Every row gives one point. Two turns around zero, p and q, are shown by what they do to some points. Write where each new point lands after one turn and then the other. Backwards means that the second turn is done in reverse. Each puzzle has new turns, and all numbers are rounded.

Turn p:
4.9 3.7 => 1.5 6.0
22.3 -3.4 => 19.5 11.4
-22.4   5.6 => -20.9  -9.7
-4.8 -5.9 =>  0.0 -7.6
Turn q:
-20.5  -2.7 => -20.7   0.3
24.8  1.5 => 24.8 -2.1
-0.6  6.9 => 0.4 6.9
-3.6 -5.6 => -4.4 -5.0
Where do these land?
p, then q: -1.0 11.4 => -6.7  9.3
q, then p backwards: 18.0 -1.0 =>  11.5 -13.9
p, then q: -17.0 -10.4 =>  -9.3 -17.6

Turn p:
-11.3  -6.2  14.9  16.0 => -10.4  18.5   6.7  12.2
-15.5   6.6  -5.6  17.5 => -14.6  -4.6   4.4  19.2
13.6  8.0  3.4 -7.0 => 14.3 -0.9 -9.8 -2.7
  4.4  -5.0   8.0 -27.0 =>   3.6   5.3 -12.3 -25.4
13.3  9.9 -1.7  9.3 => 14.3 -4.1 -1.2 11.9
 -4.5 -13.3 -19.1  -8.8 =>  -7.3 -14.4  12.2 -15.1
Turn q:
-12.7 -22.5   6.4   3.2 =>  -9.3 -10.9  22.4   3.6
-1.2  6.4 11.5  7.4 => 14.0 -5.3  1.7  1.1
  0.3  12.9  -6.5 -10.5 =>   0.5  12.4 -11.2   6.3
 16.7  12.5 -17.1  -7.3 =>  -5.3  13.2 -22.3  -9.1
 -2.8 -24.7 -18.4 -13.3 => -31.9   5.5   8.9  -1.7
 5.9 10.8 17.4  6.1 => 21.7 -1.0  0.9 -4.2
-6.1  4.6  6.7 14.4 =>  10.2 -13.8  -0.3   4.0
Where do these land?
p, then q backwards:  -2.0 -10.1  10.9  12.5 =>  -4.4  -3.1   5.4 -18.0
p, then q: -2.5  5.6  8.2  6.3 =>  2.5 -7.5 -8.9  1.8
q, then p backwards:   6.3  -6.2 -16.3  -7.2 => -17.1  -1.8   6.6  -7.4
p, then q:  11.6  18.4 -26.3  -5.1 => -22.1  -6.7  14.7 -20.9
p, then q: -16.0  -8.0  19.0  -1.1 =>   8.2   2.7 -11.8  21.6
q, then p:  1.8 -4.4 25.9 -1.5 => 18.4 16.3 -9.3 -2.7
q, then p:   0.8   4.7 -21.3  -3.9 => -14.7 -15.7   2.9   4.5
